Each row of a before or after table is a point. One or more steps were done to the points. Then noise was added and the rows were shuffled. The steps act on how far a point lies along the listed directions, d1 being the first. Write out the steps. A step turns or swaps two directions, mirrors them in a line or flattens them onto one, adds a multiple of one to another, or multiplies one. Angles are multiples of 10 degrees, from the lower direction toward the higher: turns from -170 to 170, lines from 10 to 170 but not 90. Use the fewest steps. Two steps may share a direction if one is a turn and the other turns, adds or multiplies; they go together, in the order done. Otherwise the lowest direction goes first.
In the rows, zero is written as 128.

Directions:
(1): [127  66]
(2): [ 66 129]
Before:
[[130 108]
 [170 166]
 [ 96 135]
 [151 150]
 [171 112]
 [191 191]
 [118  73]
 [ 87 166]
 [115  80]
 [202 129]
 [193  54]]
After, 11 rows:
[[158 114]
 [203  84]
 [168 217]
 [100  75]
 [121 151]
 [103 170]
 [182 106]
 [103 112]
 [ 98 178]
 [195 154]
 [161 156]]
Steps: mirror d1 and d2 in the line at 80 degrees

Directions:
(1): [ 93  36 142  98 155 132]
(2): [224  98 113 124 157 111]
Before (13 x 6):
[[104 121 127 114 123 131]
 [103  66 140 100 130 144]
 [120 171 130 133 107 122]
 [107 103 141 126 136 130]
 [162 107 125 133 139 136]
 [145 138 112 132 135 125]
 [115 161 123 135 130 138]
 [122 128 124 127 122 132]
 [157 141 116 124 137 117]
 [125 150 126 145 121 132]
 [130 164 127 118 127 123]
 [249 127 107 138 154  95]
 [145 131 132 122 136 120]]
After:
[[149  50 131  97 143 138]
 [ 94 178 135 135  99 123]
 [127  97 137 124 140 126]
 [141 132 131 123 137 121]
 [109 154 125 146 118 135]
 [ 98 167 124 136 124 139]
 [166 104 121 132 141 135]
 [110 170 128 120 123 126]
 [145 142 119 125 133 119]
 [133 144 114 131 131 128]
 [124 128 125 126 122 135]
 [116 121 128 115 123 129]
 [225 135 110 137 146  99]]
Steps: add 0.7 times d1 to d2

Directions:
(1): [ 79 166 143 121 166 155  85  76  40  97  89]
(2): [118 160  65 137  43 173 126 172 109  63 133]
(3): [100  58 172  74  88 125 109 192  69 159 121]
(4): [ 56 157  82  84 142 124  58 139 177 168 169]
(5): [159 163 163  79 141 241 155 132 141 161 145]
(6): [121 148 184 214 142 139  94 171 109 127 207]
Before, 10 rows:
[[ 88 166 142 157 129 182 104 146  54  97 113]
 [ 99 109 180 120 159 138  70 159 137 181 196]
 [128  81 139 140 103  94 132 132 103 113 111]
 [152 103 156 140 136 123 125 161 117 113 123]
 [ 79 110 128 160 141 115  61 155 128 157 197]
 [110 146 117  72 101 177 147  96  84  76  77]
 [109  67 167 152  88 122 117 223  65 141 142]
 [134  77 199 134 204  56 115 102 140 179 154]
 [ 77 104 177 142 193  62  96 138 133 185 164]
 [136 170 150 154  91 207  83 167 128 113 161]]
After, 10 rows:
[[137  89 136 155 109  93 140 121 110 105 112]
 [162 137 165 159  80 183 165 185 155 108 190]
 [105  72 162 131 208   6  99  64 115 151 108]
 [111 171 157 182 126 196 113 172  81 110 150]
 [ 45 132  89 107 162 120  47  96 104 144 135]
 [ 63 134 132  81 182 128  55  93 112 157 130]
 [ 46 110 139 125 204  30  76  94 116 162 117]
 [123 188 139 102 106 239  81 126 104 108 113]
 [105 114 130 127 122 142 129 136  53 111  78]
 [150 111 145 129 145 124 130 131 104 101  91]]
Steps: swap d1 and d6; add 0.5 times d2 to d5; multiply d3 by 0.4; multiply d4 by 1.3

Directions:
(1): [170  92  93 190 131 249 138 132 106  56 134 100 123 163 135  90 169 138]
(2): [142 105 131  82  83 113 193  73  76  55 125 115 139 125 120 236 135 164]
(3): [212 225  77 137 158 124 141 170  96 124 176  92 108  93 136 168  90  79]
(4): [198  93 153  90 174  95  86 178 213  47  83 133 121  96 145 144 154 131]
(5): [ 87 156 133  56 150 182 200 204 104 148  57 135  71 112 103 124 167 122]
Before:
[[182 166  81 176 167 162  93 155 136 117 182 121 116 111 145  95 130  88]
 [ 56 188 136  71  99  66 125 115 115 232 144 128 135 128  95 127 102 102]
 [ 72  94 124 132 104 221 172  69  77 123 134 133 117 159  97  86 131 149]
 [ 69  96 178  75 161 100 110 158 157 162  74 179 109 120 134 105 140 130]
 [174 138 118  42 125  83 186 115 103  63 132 105 118  92 119 228 133 123]
 [109 108 182 138  81  74 116  29  66 136 169 136 180 150 103 184 102 162]
 [171 158 102 139 134 160 162  77  69  81 150 126 104 146 137 198 113 111]
 [197 169  99 190 116  83  90 115 132 107 180  93 164 107 151 134  47  87]]
After:
[[107 145  89 140 109 249 155 140  78 136 133  91 115 174  98  74 170 117]
 [198 118 103  82 118 112 170  97 100  34 150  94 129 108 129 217 138 129]
 [147 196 112 125 164  51  79 147 158 179 179 145 124  83 140 129  92  79]
 [150 176 123 110 128  73 144  61  88 123 157 143 115 128 138 223  80 107]
 [ 71  98 140 135  93 134 131  30  98 151 166 144 146 148 109 106  92 147]
 [132 217 125  80 137  71 159 189 122 168 106 116 110  72 122 149  65  77]
 [ 72 131 176  69 108 174 207 122  33 139  85 136 109 142  73 167 162 159]
 [125  51 139 157 162 221 107 147 138  79  97 147 116 160 146  65 177 144]]
Steps: add 0.5 times d3 to d1; turn d1 and d5 by -140 degrees

Directions:
(1): [162  20 142 134 147  65  80 117 104 140 107 133 140 146 164 186 130 166
 170  53 148 130 134 175 228 118  65  82  73  94 168  87]
(2): [116 147 172 163 171  77 244 139 138 190 194  62 186 124  78 192 185 145
 157 148 172 129 133 120 145 203 172 136 122 104 159 109]
(3): [164 178 194 150  84 118 130 248  70 156 160 149 151 121 119  75  66  88
 194  81 110 178  68 112 127  91 142 135  71 119 181 155]
Before:
[[129  94 108 117 136 132 103 102 137 125 100 132 125 133 143 142 133 138
  123 116 134 121 137 144 140 124 110 111 132 130 128 122]
 [122 112 148 130 135 110 139 121 132 135 132 119 137 125 135 148 145 140
  140 119 143 134 128 136 148 148 119 124 118 104 133 112]
 [132 108 126 126 145 123 118 112 134 131 127 118 126 142 130 146 130 149
  130 123 134 123 123 142 144 136 115 117 119 118 135 128]
 [148 133 127 132 114 127  99 153 114 118 124 148 108 135 139 104  95 116
  141 105 107 135 118 124 127 100 109 117 115 139 126 129]
 [136 132 122 118 113 120  86 144 110 126 119 149 124 127 136 114  99 122
  139 102 114 146 113 129 130 103 110 117 115 132 136 137]
 [106 118  95 118 159 139 159  72 158 124 126 102 139 126 115 168 165 143
   92 159 138 101 162 136 119 167 132 141 164 134  90 111]
 [134 108 115 109 127 117 103 118 125 115 109 133 128 127 147 128 116 138
  127 108 130 118 130 141 151 103 118 118 119 136 121 116]
 [130 146 150 138 120 107 166 140 124 146 147 119 147 116 113 133 140 132
  138 138 144 134 133 124 128 168 147 131 122 118 141 126]
 [122 156 137 139 134 130 154 137 126 146 150 119 135 119 105 132 128 112
  129 141 140 133 117 119 107 135 140 135 138 125 141 120]
 [127 155 138 133 128 136 154 150 128 133 139 123 133 110 116 130 128 127
  135 141 124 145 110 123 112 125 135 143 128 125 126 135]
 [121 140 137 144 140 112 189 124 137 155 152  98 160 112 108 149 147 130
  132 158 144 122 125 128 129 161 156 133 133 124 140 125]
 [112 147 122 132 154 120 177  98 157 142 131  96 149 131 112 155 163 135
  109 165 160 107 138 129 111 171 156 135 144 123 119 115]]
After (12 x 32):
[[195  50 196 153 126  50 104 213  55 174 141 134 184 137 146 171  88 138
  226   8 139 168  93 172 240 107  73  95  24  80 206  96]
 [100 170  86 105 122 161 111  97 148 108 116 137 108 122 119 106 125 119
   87 165 111 123 135 110  76 125 139 138 170 154  92 149]
 [130 114 141 148 145  96 176 124 131 158 147  99 163 117 115 162 146 139
  144 140 148 124 126 140 153 157 139 120 118 116 150 117]
 [113 128 116 132 151 127 148  94 143 138 138 111 128 124 113 156 149 131
  111 150 148 115 137 131 119 145 129 127 151 125 128 108]
 [112 132 109 124 147 139 152  95 153 119 124 113 123 114 120 154 156 145
  105 160 133 122 136 131 113 142 128 138 153 129 103 123]
 [117 141 132 132 129 113 168 111 141 138 140 113 140 116 112 143 156 140
  117 156 147 121 147 125 121 179 148 133 141 123 125 123]
 [112 162  86 118 125 165 122  97 155  98 118 135  90 131 125 100 127 116
   86 166 107 109 146 108  77 125 134 137 172 161  79 136]
 [164  87 175 152 142  62 139 165 101 170 134 114 174 142 136 171 125 141
  183  74 164 142 105 158 194 139 112 101  63  89 184  96]
 [156 119 151 131 109 122 103 179  98 144 119 145 140 129 137 112  93 115
  168  82 122 152  99 137 144  98 116 112  93 124 164 136]
 [142 138 150 135 127 127 124 158 114 141 141 126 133 137 123 121 107 127
  151 113 125 142  99 131 132 123 127 124 103 117 152 144]
 [123 148 162 133 120 121 151 152 124 140 144 123 139 120 124 123 130 123
  146 126 133 145 113 121 126 142 136 136 118 111 136 127]
 [137 146 131 113 109 128 114 153 115 121 122 138 133 120 137 101  99 120
  136 111 120 132 112 126 130  96 134 129 115 140 128 131]]
Steps: multiply d3 by 2.5; turn d1 and d3 by 130 degrees

Directions:
(1): [120 129 116 120 115 178 165 150 105 167 137 155 157 169  74  30 168 152
 196 138 112  10 127 147 197  68 109 200  48 160 125 106 180 111 139  77
 202 106 182 146 165 138 109 167 141 180 133  95 129 193 179 130 147  90
 168 110  74  90  98  88 149  62 227  79]
(2): [ 77 180 175 177 122 118 214 141 177  93 151 171 101  97 108 134  53 170
 169  96 134  69  95  42 107 150 135 131 120  30 154 124 141 116 163 130
 113 131  55  39 114  85 116 221 187 136  61 124 117 164 111 161 209 193
 205  96 178 131  81 145 161 137  98  87]
(3): [117 103 110 205 121  53 100 194 193  32 163 115  24  96 120  70 146 115
  71 171 161 118 142 131 195  91 104 133  64 179 148 181 144  95  98 168
 105 150 150  80 212 148 122  62 155 184 111 117 133 122  74 143 124 117
 142  12 159 140 136 112 148 125 131 220]
Before (8 x 64):
[[162 103  97 107 127 152 112 107 103 148 122 120 163 134 104 123 157 103
  148 152 131 135 149 149 132 100 133 140 130 170 125 122 131 126 119 125
  147 106 155 172 104 138 128 130 107 135 154 122 139 111 154 132  85  93
  106 156  95 117 132 104  86 116 123 106]
 [146  98 114  85 128 154  88  82  74 173 104 100 183 151 120 167 152 106
  126 120 146 183 138 172  93 138 136 122 181 132  99 110 110 138 118 132
  124 127 128 151  92 138 151 107  88 101 167 157 136 101 140  95 100 111
   85 176 102 146 169 138  91 115 108 129]
 [144 121 133 104 151 151 127  86 101 163 109 111 158 130 169 170 140 124
  125 131 120 154 125 160 110 131 123 109 164 148 123 107 101 153 121 134
  127 128 111 169 110 121 149 137 122 111 131 156 141 106 136  95 107 126
   98 164  93 133 137 140  90 150 108 114]
 [145  84 107 130 115 118  95 164 145 100 136 112  73 147 100  48 199 114
  107 182 139  93 165 171 202  86  94 161  58 219 127 157 162 102  96 125
  164 129 179 142 200 143 127  58 154 162 153 117 148 164 111 121 113  67
  119  39 111 128 131  82 126  98 187 190]
 [ 97 158 154 143 128 164 220 133 150 157 153 160 161 144  84  76 106 176
  208 115 135  18 116  82 146 104 141 168  92  66 140  93 146  99 147  96
  157  98 100  76 111  96 108 231 169 165  94  81 121 173 163 164 203 171
  207 124 109 115  78 107 172  79 157  72]
 [148 138 150 125 126 116 137 106 122 110 119 118 129 113 129 141 120 115
   94 122 130 151 128 143 130 137 153 119 156 160 115 143 127 132 112 158
  104 112 142 136 141 143 127 127 127 116 129 148 131 110 117 122  96  92
  116 137 139 131 148 133 118 134 121 140]
 [132  75 108 182 122  52  92 208 207  40 137 113   7 118 118  67 208 104
   78 186 157 133 154 168 222  67 107 137  55 205 139 190 145  97  86 172
  120 148 172 115 226 161 139  23 130 188 139 122 148 109  80 145 100  75
  103  34 153 152 145 105 140 102 141 231]
 [146  96 110  88 137 141  87 112 102 146 110 108 141 146 147 140 166 123
  114 126  99 162 122 181 108 149 132 138 148 176  90 119 122 128 105 141
  137 108 156 174 114 145 131 105 102  99 170 146 131 107 147  98 111 106
   80 153 104 133 133 134 137 135 142 146]]
After, 8 rows:
[[141 123 141 113 155 138 129  83 112 149 110 110 145 115 179 197 122 125
  113 122 125 178 122 144  90 147 130  93 182 126 127 110  91 156 123 147
  109 134  89 152  99 116 152 139 128 100 124 163 141  94 123 100 112 144
  101 164 113 143 140 151  86 167  79 116]
 [141 109 127  94 132 132  86  77  88 154 104  97 171 132 136 203 128 105
  111 113 154 216 132 152  66 162 144  96 210 103 106 115  95 139 119 151
   96 138  97 132  77 128 155 104  93  81 157 167 133  81 121  98 106 135
   84 177 131 159 175 155  88 141  67 140]
 [142 102 118  94 141 123  85 109 114 133 111 102 126 130 161 169 145 117
   98 118 105 191 118 168  85 168 136 118 167 158  94 127 107 130 104 156
  117 113 130 161 100 138 132 100 104  87 162 157 128  94 131  98 112 126
   74 156 125 146 136 147 134 157 110 156]
 [130  78 102 182 119  71 107 218 200  54 137 122  17 130  99  33 220 114
  102 189 150  90 154 172 246  45 103 160  27 212 139 183 162  91  88 152
  145 142 191 120 235 164 132  37 140 207 142 111 146 134  97 147 106  63
  117  29 134 139 132  90 147  79 174 213]
 [153  76  99 122 117 122  83 162 132 107 133 103  81 154  99  41 214 107
  101 186 136  95 172 185 207  79  92 164  55 238 119 157 163 105  90 124
  169 122 196 154 204 149 128  44 146 168 167 118 149 163 120 113 101  54
  110  41  98 126 136  78 121  92 197 194]
 [162 102  98 110 133 142  99 102 107 141 119 111 156 122 120 151 147  94
  129 152 139 168 150 145 113 116 136 119 153 162 126 130 118 130 116 139
  128 110 141 168  95 134 133 117 100 119 153 130 140  96 144 130  76 101
   95 161 109 128 142 116  79 135 101 123]
 [142 145 154 131 125 111 144 111 127 105 122 123 124 110 132 146 111 121
   96 118 133 149 127 133 126 143 155 117 155 150 119 144 127 130 116 160
  102 114 129 125 139 138 127 134 136 114 121 148 130 113 114 124 103  98
  123 136 148 131 147 135 122 138 114 138]
 [112 137 134 123 126 174 195 127 127 181 146 149 174 163  84  57 139 163
  203 131 130  18 125 116 166  87 135 181  80 109 132  94 149 102 135  88
  176  90 139 114 121 115 110 200 144 168 118  75 127 168 178 151 175 138
  184 133  82 106  91  94 163  63 185  80]]
Steps: turn d1 and d2 by -30 degrees; add 0.5 times d3 to d1
